Every row gives one point. Each copy is the shape, with its points in the same order, stretched, turned, moved and blurred by noise. Say if it was mirrored as well.
In the rows, 128 means zero.

Shape (9 x 3):
[[181 119 112]
 [ 58  85 117]
 [132 143 102]
 [117  72 152]
 [139 161  83]
 [156 153 122]
 [ 80 192 133]
 [136  79 129]
 [153 145 115]]
Copy 1 (9 x 3):
[[163  84 128]
 [ 61 147 127]
 [145 127 100]
 [102 110 176]
 [153 129  78]
 [174 122 119]
 [155 199  99]
 [109  96 158]
 [162 116 115]]
Copy 1 is: only turned
Copy 2 (9 x 3):
[[167 163 168]
 [ 78  81 134]
 [122 164 127]
 [146  72 156]
 [120 191 131]
 [149 167 123]
 [ 89 145  45]
 [143 103 168]
 [144 161 130]]
Copy 2 is: mirrored
Copy 3 (9 x 3):
[[188 155 120]
 [ 72  74 118]
 [127 151 102]
 [137 105 161]
 [136 164  81]
 [146 179 127]
 [ 51 183 129]
 [157 114 138]
 [152 164 115]]
Copy 3 is: only turned
Copy 4 (9 x 3):
[[177 133  90]
 [ 83  46 117]
 [125 140 108]
 [150  48 127]
 [115 167  95]
 [150 158 117]
 [ 84 158 165]
 [157  70 102]
 [146 147 109]]
Copy 4 is: only turned

Shape (12 x 6):
[[108 111 153  88 168 113]
 [133 152 133 130 126 205]
 [141 149 142 104  83  87]
 [131 109 138 137 143 164]
 [117 166 135 119 166 113]
 [111 132 145 133 142 205]
 [116 121 139 113 158 100]
 [133 113 152 135 158 111]
 [163 187 154  91 148  85]
 [119 132 121 132 134 107]
 [108 149 108 123  48 116]
 [124 113  15 107  63 149]]
Copy 1 (12 x 6):
[[138 131 169 104 132 166]
 [188 167 101 153  78 100]
 [ 63 121 162 114 100  89]
 [173 139 139 157 127 125]
 [131 159 119  86 144 120]
 [194 174 113 164  86 134]
 [123 129 152 108 152 143]
 [136 142 162 130 164 129]
 [112 153 160  54 133  75]
 [109 124 125 122 146 121]
 [ 49 110 106 148  70  99]
 [115  11  51 143  75  98]]
Copy 1 is: only turned
Copy 2 (12 x 6):
[[176 108 179 109 175 123]
 [163  96 157 206 132 169]
 [153 152 126 113  73 109]
 [181  87 136 167 166 132]
 [147 151 167 121 159 170]
 [158  78 170 197 166 151]
 [166 122 149 104 165 129]
 [177 125 136 129 180 115]
 [172 203 165 124 117 162]
 [153 122 126 112 139 137]
 [117 108 108 116  45 120]
 [176  37  67 106  29 193]]
Copy 2 is: only turned
Copy 3 (12 x 6):
[[ 78 131 164 184 116  97]
 [157 153 150 142 113 174]
 [120 128 102 107  93  75]
 [121 117 155 163 118 161]
 [ 99 157 154 146 149 100]
 [144 146 178 157 111 179]
 [ 83 121 150 160 134 104]
 [104 108 154 164 140 113]
 [128 164 101 150 150  60]
 [ 93 121 134 127 128 118]
 [115 125 108  62  73 113]
 [ 60 139  74  85  75 199]]
Copy 3 is: mirrored
